Every row gives one point. Each copy is the shape, with its points in the same order, turned, moved and blurred by noise. Some copies are also mirrored. Which?

Shape:
[[ 31  35  35]
 [ 11  48  -1]
 [ 63  10  45]
 [  7   1  42]
 [-58   3 -36]
 [-72 -58  -6]
 [  0 -17 -24]
 [ 26 -29  42]
 [-15  19  12]]
Copy 1:
[[-33  29 -60]
 [-21 -12 -69]
 [-13  65 -50]
 [-36  23 -19]
 [-11 -75  -6]
 [-14 -53  59]
 [ 17 -20 -13]
 [-14  45  -1]
 [-31 -16 -33]]
Copy 1 is: only turned
Copy 2:
[[ 39  -8 -20]
 [ -6 -14 -43]
 [ 55 -16   3]
 [ 27  29  -1]
 [-71  26   2]
 [-59  68  63]
 [-32  -7  27]
 [ 31   1  42]
 [-15  28 -22]]
Copy 2 is: only turned
Copy 3, 9 rows:
[[-29  23  33]
 [-34 -10   8]
 [-19  62  23]
 [ 18  18  34]
 [ 33 -63 -19]
 [ 99 -36  -5]
 [ 26  -5 -30]
 [ 29  47  19]
 [  7 -17  21]]
Copy 3 is: only turned

Shape:
[[ -4   8 -29]
 [-43 -17 -19]
 [  4 -17  28]
 [-34  14 -28]
 [ -2 -11 -27]
 [ -2   5 -48]
 [-15  26 119]]
Copy 1, 7 rows:
[[ -2 -40   9]
 [-50 -18  16]
 [-12  13 -23]
 [-24 -30  37]
 [-15 -39  -5]
 [-13 -56  10]
 [ 16 108   1]]
Copy 1 is: mirrored
Copy 2 (7 x 3):
[[ 32  -3  -9]
 [ 29 -26 -50]
 [-27  -7 -24]
 [ 46   1 -36]
 [ 24 -20  -9]
 [ 45 -13   1]
 [-83  67 -73]]
Copy 2 is: only turned
Copy 3 (7 x 3):
[[ -9 -13  14]
 [ 22  14  36]
 [ 34   2 -28]
 [-12  14  26]
 [ 10 -21  19]
 [ -9 -24  21]
 [ 32  83 -95]]
Copy 3 is: only turned

Shape, 9 rows:
[[-22 -69  37  19]
 [-15 -26  13  56]
 [-13 -12  27 -36]
 [  2   2  63 -46]
 [  7 -87  24  29]
 [ 34 -86   8  47]
 [ 10  -8 -27   5]
 [-24  -8  -1 -10]
 [-48  35  10   4]]
Copy 1 (9 x 4):
[[ 48  25  56  35]
 [  4  48  15  41]
 [ 45 -29   7   2]
 [ 75 -18 -16 -12]
 [ 32  44  76  16]
 [  5  65  75  -3]
 [-21  -2   4   1]
 [  8 -19   3  26]
 [ 13 -20 -38  52]]
Copy 1 is: mirrored
Copy 2:
[[ 56  15  35  41]
 [ 27  36  52  -7]
 [  1 -26  -6  40]
 [ -6 -54   8  46]
 [ 86  11  29  15]
 [100   4  37 -17]
 [ 14  14 -14 -26]
 [  4  18 -12  15]
 [-43  27   5  22]]
Copy 2 is: only turned

Shape, 8 rows:
[[-39 -36 -10  28]
 [ -5  32 -32  23]
 [ 43   8  -3 -45]
 [ 50  36 -36   3]
 [-45 -39 -19 -84]
 [-24  60  -6  -2]
 [  8 -50   2 -39]
 [ 10 -28  13  26]]
Copy 1, 8 rows:
[[ 13 -32  43  -7]
 [-44 -10  -8  11]
 [ 22  44 -41  33]
 [-26  10 -64  13]
 [ 50  16  43  88]
 [-59  33  11  21]
 [ 62  14   5  26]
 [ 23  -2   2 -27]]
Copy 1 is: mirrored
Copy 2 (8 x 4):
[[ 10  75  -4 -17]
 [  0  17 -41  34]
 [ 35 -41 -25 -13]
 [ -9 -29 -52  18]
 [109  25 -24 -38]
 [ 21  12  -4  64]
 [ 44   8  -6 -55]
 [-19  20   5 -28]]
Copy 2 is: only turned
Copy 3:
[[-51 -41 -23  46]
 [-36  31  -2  54]
 [ -2  19  50 -14]
 [  0  45  49  49]
 [-99 -18  17 -50]
 [-28  54 -24  23]
 [-29 -40  29 -24]
 [ -9 -37 -12  28]]
Copy 3 is: mirrored
Copy 4, 8 rows:
[[ 59   7   3  37]
 [-10   5  51  19]
 [-29  -8 -19 -42]
 [-34  27  43 -29]
 [ -5  -3 -80  50]
 [-25 -40  41  26]
 [ 25   7 -58 -16]
 [ 46   1  12 -15]]
Copy 4 is: only turned

Shape, 10 rows:
[[-30  47  19 -69  38  25]
 [-43  60 -19  24 -18 -48]
 [ 31  -2 -52  38  14 -14]
 [-10 -47 -42   4 -19  -9]
 [  7  60 -27   0 -28   1]
 [-46  -4 -62 -27 -42 -42]
 [-34  41  -1  30 -41  46]
 [-24 -47  33  32  66   4]
 [  1 -40  -9  13  13  22]
 [ 43  29  15 -63  24 -30]]
Copy 1:
[[ 64   1 -35 -32  52  39]
 [  6  36 -57   8 -60   7]
 [-31  26  33  26 -10  11]
 [-47  56   0 -19  27 -20]
 [-15 -18 -41   3 -16  24]
 [-50  70 -66 -15  10   8]
 [ -5 -27 -28 -59 -34 -18]
 [ 56  56  56 -20  12 -52]
 [ -7  25  36 -23  25 -25]
 [ 36   0 -25  54  57  15]]
Copy 1 is: only turned
Copy 2, 10 rows:
[[  3  28  18 -39 -71  54]
 [-74  18 -40  13  -6  11]
 [-16   5  13  -6  76  -8]
 [ 38  27 -52   5  35  -5]
 [-39  42  15  28  -5   3]
 [-19  68 -81  10  15  16]
 [-15   5  -2  71 -14  22]
 [ 33 -75 -25 -44  11  14]
 [ 43 -15  -7   7  18   0]
 [ -6  53  24 -61 -30 -22]]
Copy 2 is: only turned
Copy 3, 10 rows:
[[ 33 -12  47 -47  71 -22]
 [ 37  60  17  60  40 -47]
 [  6 -22 -38  43 -21 -40]
 [-41  35 -28  -1 -18 -27]
 [ 42  16 -26  30  53 -24]
 [ -6  89 -25 -11  22 -57]
 [-19  25 -13  43  79   8]
 [-34 -30  66  18 -31  -9]
 [-29 -15  -1   3  -4  -6]
 [ 73  -8   8 -41  -5  -2]]
Copy 3 is: only turned
Copy 4:
[[-52  46 -20 -55  -5 -20]
 [ -2 -81   2 -44 -26 -21]
 [ -6 -21  54  61 -20  -3]
 [ 12 -27  -3  50  23  16]
 [-24 -34   0   6 -27 -68]
 [-30 -75 -19  18  37   6]
 [ 23 -22 -50  -2 -55 -35]
 [ 53  34  24 -15 -10  64]
 [ 21  14  14  31   8  25]
 [-36  28  41 -29  37 -46]]
Copy 4 is: only turned

Shape (14 x 8):
[[  3 -29  -9 -10 -12 -49 -32 -17]
 [ -2  36 -23  20 -36  67  18  41]
 [-18 -34  28 -70  29 -37  26 -34]
 [ 22   0 -31 -10  54 -37  -1 -10]
 [  6  -6  16  28  10 -45  14  -3]
 [  0 -35 -44 -15  21 -60 -17  -7]
 [ 32  -8   8   4  -3 -43   4  -3]
 [-57 -38  19 -49  28 -75  37 -11]
 [ 25  21 -22  -4  -1 -86  -1  -1]
 [-12 -30  -7  19  24 -73  -5  -4]
 [ -2  48  15  -2 -38  27  -9  23]
 [ 37 -13 -39  17  15 -53  15 -66]
 [-32  50  30  12   2  69 -20  31]
 [-12  25 -15   0  -8 -54   5 -49]]
Copy 1, 14 rows:
[[ 26 -45  17 -31 -19 -38  12 -16]
 [ -9  15 -29  15  63  49  23   9]
 [ 77 -28 -18  30 -55 -42 -11 -48]
 [ -2  -7  43  14 -25 -29 -12 -53]
 [-11 -35   6  21 -40 -22  29  -5]
 [ 13 -21  31 -21 -15 -66   8 -47]
 [  4 -49  14   9 -27  -7  28 -31]
 [ 56   0 -32  22 -75 -78  21 -39]
 [-24 -30  17 -28 -50 -16  33 -59]
 [ -6 -22  22  -1 -48 -63  28 -13]
 [ 16  -7 -22 -10  10  58  22  10]
 [-34 -69  13   2 -23 -47 -28 -52]
 [ 27  37  -8  17  12  62   0  54]
 [-17 -33 -22 -25 -46 -21 -14 -29]]
Copy 1 is: mirrored
Copy 2, 14 rows:
[[ -4   1  -6  51  35  -7 -40   6]
 [-49  38 -38 -14 -77 -21  20 -25]
 [ 35 -45  44  10  18 -33 -49 -23]
 [-14  -1  16 -26  49  -3 -23  31]
 [ 12   6  17  27  -8 -17  -9  46]
 [-26 -19   5  25  64  -9 -28  17]
 [ 13  -4   2  26   5  15 -10  30]
 [  7 -57  77  37  19 -49 -38  -5]
 [-22  -3  24  32  21  41 -42  49]
 [ -5  -5  28  44  34 -21 -11  49]
 [-26  49 -11   8 -65   0 -26 -24]
 [ 16 -35 -30   3  30  -3 -43  75]
 [-18  80   6 -19 -65 -44 -12 -30]
 [ -9  -7   4  20 -10 -10 -79  49]]
Copy 2 is: only turned
Copy 3, 14 rows:
[[ 21 -36  20 -12  29  25  19  54]
 [ -7  80 -13  -3 -38  26  -4 -20]
 [-18 -66  13  15  23 -56  22  28]
 [ 52 -31  18 -26  37 -16 -12   7]
 [ 14  -6  37  19  54  16   2  13]
 [ 61 -34  14 -28  36 -11  35  40]
 [ -1 -14  18 -13  51  18  -4  25]
 [ 12 -63  16  47  54 -47  58  19]
 [ 29 -36   5 -30  74  26  15   4]
 [ 50 -27  32  18  63  10  25  34]
 [-21  26 -13   4 -20  52   0 -15]
 [ 28 -22  80 -59  48  -1  13  19]
 [-10  32  -8  47 -60  40 -22 -31]
 [ 14 -40  49 -21  31  22  36 -19]]
Copy 3 is: mirrored
Copy 4:
[[  56  -12   25   25  -57   -8   -1    4]
 [ -45  -30  -14  -21   38    2  -14  -47]
 [  22   68   15    1  -91   -5   20    8]
 [  52    5    3  -29  -31  -25   22   43]
 [  37   -2   -3   26  -23  -20   52   -3]
 [  61  -13   22    3  -57  -42   -1   30]
 [  58    2  -13   14  -27  -10   26   -9]
 [  16   39   10   12 -121  -42   45    7]
 [  82  -32  -15  -15  -51  -25   33   -8]
 [  51  -17   15   33  -55  -44   43   22]
 [ -15  -32  -14   -8   -3   39    3  -44]
 [  92   13   45  -17  -13  -40   41    2]
 [ -69  -30   -1   -5   10   51   19   -3]
 [  53  -11   41  -23  -47  -10   49  -22]]
Copy 4 is: mirrored

Shape, 11 rows:
[[  1  53  83   7 -46 -35 -24  15]
 [-20 -22  40   2  39  26  14 -38]
 [-17  18 -10 -47  32 -24   7 -21]
 [  5  -4 -29  13  40  48 -40 -41]
 [ 71  55  27  43  -1  44  20 -43]
 [-35 -30  70 -45 -62 -38  -3 -36]
 [  0  36  71 -54 -23  57  -9 -42]
 [ 52 -24 -21  -5 -27   6  45  37]
 [ 58 -36 -20 -39  33  -7 -29   5]
 [ 15  31   1  17   4 -30  -6 -16]
 [  4 -28  55 -11 -47 -51  18  -3]]
Copy 1:
[[ 55  56  -2  65 -25 -43 -28  43]
 [-24 -31  11  37  25  28 -49  11]
 [ 25 -18  72  -5  26  -5 -31  14]
 [-42   3   2 -36  57   3 -23  -3]
 [ 48  11 -70  -9  41  34 -12  42]
 [ 23  53  58  70 -46  25 -69  -8]
 [ 41  46   7  69  62  25 -33 -20]
 [ 31 -15   6  -8 -43  38  52  -8]
 [-26  16  59 -21  14  33  43  30]
 [ 29   7  14 -18  -5 -14 -25  42]
 [ 28  27  36  50 -66  25 -28  24]]
Copy 1 is: only turned
Copy 2, 11 rows:
[[-37  19   6 -17 104  15 -24 -21]
 [  9 -57 -32  19   7  -1  17   9]
 [ 23  21 -24 -27   9 -17  41  23]
 [ 63 -31   0 -13 -29  20 -27  33]
 [ 35 -24   3  13  24 -52 -87 -30]
 [-51 -38 -23 -67  61  15  45 -39]
 [ 59 -50 -15 -28  86  -9  10 -39]
 [  0  24  38   6 -33 -21   6 -69]
 [ 20  -4  69 -21 -28 -14  28  17]
 [ -7  23  -5 -15  13 -15 -31  13]
 [-70 -10   3 -30  37  -6  22 -44]]
Copy 2 is: only turned
